Each row of a before or after table is a point. The points were changed in one or more steps. Then noise was added and the rows were shuffled. The steps act on columns, c1 being the first. Name the steps. A step turns or swaps two columns, mirrors them in a line or flattens them onto one, adds a multiple of one to another, or multiplies or shifts one. Angles are multiples of 10 degrees, from the lower column toward the higher: turns from -170 to 170, lines from 10 to 170 but not 90. Use the fewest steps. Two steps may share a column if one is a turn and the other turns, adds or multiplies; they go together, in the order done. Otherwise the lowest column goes first.

Before (14 x 3):
-40 -7 17
23 -78 -59
-38 58 -13
-35 62 39
-33 -28 -25
-91 79 -19
9 -63 39
-1 -34 52
7 -37 22
-51 -5 53
-12 1 -2
-3 20 35
23 -41 6
-61 72 -21
After (14 x 3):
16 40 -32
-78 21 -112
-11 43 -76
69 5 -61
-30 17 -3
-61 23 -11
112 38 -67
21 43 9
-36 11 -30
-47 4 -48
73 1 -13
7 10 -51
18 -11 -16
91 19 -70
Steps: turn c1 and c2 by -120 degrees; shift c3 by -50

Before (12 x 6):
-43 -27 -24 -50 -71 -61
-26 6 -37 -56 42 36
1 -43 -10 -47 23 27
-61 -38 -28 37 12 49
-71 62 12 46 -48 -16
39 -3 59 71 3 -36
22 78 -6 50 26 7
28 49 -29 -52 16 -47
9 8 20 -14 20 -36
-64 -16 11 -5 -71 -61
-57 -33 46 40 -2 -9
-9 58 85 1 -60 43
After (12 x 6):
-55 109 -5 -14 25 3
-78 27 58 -17 6 -32
21 79 -29 56 14 -49
10 -5 -30 -69 11 50
67 2 -22 -2 -70 -58
10 -2 45 -69 -4 -7
10 93 13 -84 -49 -17
6 40 18 17 19 -34
44 16 11 -47 -70 -60
56 37 -35 18 41 37
36 -14 -10 31 21 24
6 86 84 -8 -60 45
Steps: turn c1 and c4 by 130 degrees; shift c2 by 30

Before (10 x 8):
2 10 33 59 -28 -10 -34 85
-57 -94 5 22 -9 74 -32 -26
56 25 48 -16 -7 15 -48 -18
9 8 -48 -6 62 -19 -9 30
-10 -10 -47 21 -23 68 40 -6
4 1 15 -20 -19 -15 14 36
4 72 10 -79 29 24 35 38
11 -15 60 42 44 30 102 3
-45 25 110 8 -49 103 7 53
-10 61 14 51 -11 -10 -6 -15
After (10 x 8):
15 4 -15 77 41 -37 65 80
-43 -60 -31 91 93 62 -37 40
9 -15 -21 2 -14 15 -16 32
-10 35 29 -23 62 34 30 26
6 -97 -6 -41 30 -26 -5 49
-14 -25 65 47 -13 13 12 -14
9 8 27 -42 -7 -67 -35 14
53 -48 -20 27 9 6 -15 -52
0 9 28 57 -15 25 -86 29
-60 79 -52 18 75 20 1 -43
Steps: turn c3 and c4 by 50 degrees; turn c2 and c3 by 140 degrees; turn c5 and c6 by -80 degrees; turn c7 and c8 by 50 degrees

Before (12 x 9):
54 45 21 -4 -22 4 4 45 -28
24 -21 -2 23 -20 19 9 45 -5
-25 15 22 6 62 -45 16 -56 22
35 8 13 -29 -1 45 -13 54 -17
-57 38 32 42 47 18 30 -10 -14
-3 9 21 -31 15 13 1 -24 6
19 30 48 -45 48 -28 -16 31 65
61 15 18 5 -15 53 34 31 18
80 -38 27 16 48 45 19 -2 -33
54 9 -16 40 44 38 -17 18 -7
31 37 -9 -75 26 -4 14 1 43
-67 26 14 -7 101 -57 53 -18 14
After (12 x 9):
54 -12 4 64 26 38 -32 -1 -6
19 -31 69 -73 28 -27 -33 6 65
-67 -19 34 -11 17 -55 -19 19 14
31 -32 11 -120 3 -4 -5 19 44
61 -20 39 7 -23 53 29 -1 18
35 -18 33 -46 5 46 -8 -14 -17
-4 -3 41 -49 7 14 -8 13 5
-56 -30 52 67 5 18 -5 21 -14
54 -46 41 -6 -12 4 13 6 -27
-25 -2 41 10 17 -44 -21 28 21
79 33 48 25 10 45 -13 -19 -34
25 8 18 37 -14 19 15 -25 -5
Steps: multiply c8 by 0.4; turn c2 and c8 by 150 degrees; shift c3 by 20; multiply c4 by 1.6; flatten c5 and c7 onto the line at 130 degrees

Before (8 x 11):
39 9 67 7 18 -3 -41 -37 85 -9 33
92 -47 65 48 -24 -26 15 41 -32 -9 4
-24 25 -59 16 67 -24 20 94 -37 -2 39
46 -86 31 13 20 26 -28 -36 66 20 -29
8 -11 16 -9 33 -15 6 22 61 16 -56
-68 -44 6 70 -32 28 11 -50 30 39 22
12 -33 26 -70 5 40 -30 48 13 12 10
-116 -12 32 10 71 55 3 46 13 34 34
After (8 x 11):
-15 42 63 16 -40 11 22 95 -17 15 -67
17 -18 -36 -71 2 -35 -32 50 32 1 -12
52 23 -59 47 24 40 14 40 51 -75 9
17 -58 -12 -9 -57 16 4 25 0 1 32
45 -81 -35 14 -31 -18 -28 -35 72 -25 15
-47 -13 -40 10 -45 -48 3 44 10 111 -64
18 -82 -67 6 -1 15 -41 -36 -24 -38 -36
-13 -38 -11 69 39 -28 10 -50 39 76 -3
Steps: turn c1 and c10 by -50 degrees; mirror c2 and c9 in the line at 140 degrees; turn c3 and c6 by 170 degrees; turn c5 and c11 by -150 degrees

Before (14 x 12):
-20 11 -48 46 35 -83 50 -38 83 45 -49 64
-26 28 -40 -51 -34 65 -88 0 -18 -7 13 -21
-65 -22 -36 -44 -33 29 -29 -9 -19 21 -66 -7
9 -7 -30 -27 -60 -17 -25 57 34 -45 -33 -26
-27 7 -70 -90 -12 -3 -26 -6 -12 18 16 -57
-49 2 -73 12 19 25 -34 12 -17 -59 17 -27
7 103 -44 -41 -74 2 -18 77 -59 -15 -61 -17
-21 1 -5 43 -12 -61 18 58 87 61 21 71
-10 60 46 -29 -1 -55 59 -40 14 -22 -55 56
2 21 37 -6 64 -71 -4 -7 15 46 -77 9
-37 47 -27 16 -84 18 -29 20 -1 -10 4 -84
32 -14 -3 44 35 -10 88 -6 51 44 -23 44
40 -11 -25 32 -9 -53 -5 -52 27 32 -23 52
19 66 -11 -1 6 -6 18 -6 85 7 -67 26
After (14 x 12):
41 -42 -66 -1 -75 4 -59 32 -17 -18 -112 12
5 -56 -9 18 6 -11 86 -3 18 13 -76 -21
6 -72 55 1 64 58 14 -2 -4 20 -34 -59
-38 -25 8 40 33 -1 52 -1 88 52 11 -36
28 -33 -49 4 -59 5 33 23 -25 -54 2 4
-45 21 -9 -14 -11 17 87 22 18 61 2 -91
27 -43 46 -16 0 -19 14 -16 59 -15 -69 -78
34 -69 -46 -72 -34 -2 -17 -5 -28 24 10 26
-48 -45 -37 -12 35 26 84 -15 50 39 -20 -106
-24 -26 -28 46 -8 11 27 -21 -5 32 8 -73
-21 18 -68 -46 19 -26 -17 5 -35 -54 2 35
-21 11 -54 -33 -83 41 -1 9 -30 -34 -46 68
46 17 -50 -34 -35 -26 -18 1 -87 6 -25 64
85 18 -75 -43 -12 50 -11 -2 -26 -8 -3 33
Steps: turn c1 and c4 by 80 degrees; turn c2 and c11 by -80 degrees; add 0.3 times c5 to c3; turn c6 and c12 by 130 degrees; turn c6 and c10 by -30 degrees; swap c7 and c9; multiply c8 by 0.4

Before (14 x 14):
-1 4 -2 -16 -14 -10 -13 3 7 -6 30 26 -17 -22
-4 22 16 -11 -3 -23 57 26 10 -10 40 31 13 8
-40 25 -7 -15 26 -1 18 -15 -14 -10 -12 3 -17 1
4 -34 10 -15 6 -5 -13 -20 -31 -28 -10 0 -29 -2
-23 -37 -16 16 50 -16 -14 -16 -26 -4 -10 27 1 -12
10 26 -2 -11 -17 -24 -12 8 1 -11 -19 -3 -22 -5
-9 -1 -11 14 70 -15 7 10 5 -15 7 2 -5 -21
7 -35 30 -1 3 -6 -10 -22 5 2 -10 21 -32 -1
-7 27 -2 -3 -13 -19 -9 13 -17 9 18 -9 -29 0
-10 30 8 36 -15 18 -16 14 10 -6 6 -2 3 -6
1 14 -10 -17 19 -3 -19 18 -19 -4 2 21 -26 3
1 -32 -2 -14 -5 -16 -7 26 13 -14 2 2 -27 3
4 17 -16 8 -7 10 -5 -24 1 1 3 2 -15 10
4 18 6 6 -10 8 49 14 2 2 -9 0 -13 -16
After (14 x 14):
3 -33 19 -4 -3 4 44 41 11 -31 119 0 13 -1
9 -12 -7 -5 14 -6 -26 27 -22 -20 4 4 -28 6
-3 -7 -10 3 -7 -18 -6 -23 0 -2 9 1 -14 18
6 14 2 -6 -5 31 -1 29 17 -5 4 -12 -29 3
11 -36 -4 -8 -13 -2 -29 10 3 3 -57 -13 -21 -3
9 24 7 -9 2 24 -1 -19 -31 -9 -32 -27 -29 -7
-16 -19 -5 14 24 -17 8 -14 -18 -4 -33 -9 -17 5
-24 -12 3 18 -12 -35 -24 12 15 1 17 -7 4 -10
-2 -32 -1 3 -14 -5 -25 9 -14 14 51 5 -28 2
0 -9 -4 0 -10 -17 43 14 3 0 -27 3 -14 -16
8 -9 -13 -4 -11 5 -18 15 9 -27 91 5 -17 -16
-22 21 -21 20 45 37 -6 0 -34 -26 -30 5 3 -3
3 21 23 -3 2 27 3 -12 4 -18 -30 10 -31 -16
-12 -8 -19 10 69 13 4 11 -8 -6 21 -11 -6 -14
Steps: flatten c1 and c4 onto the line at 140 degrees; turn c2 and c6 by -140 degrees; add 0.5 times c2 to c7; turn c3 and c14 by -30 degrees; turn c5 and c9 by -10 degrees; add 0.5 times c12 to c8; turn c10 and c12 by 70 degrees; multiply c11 by 3
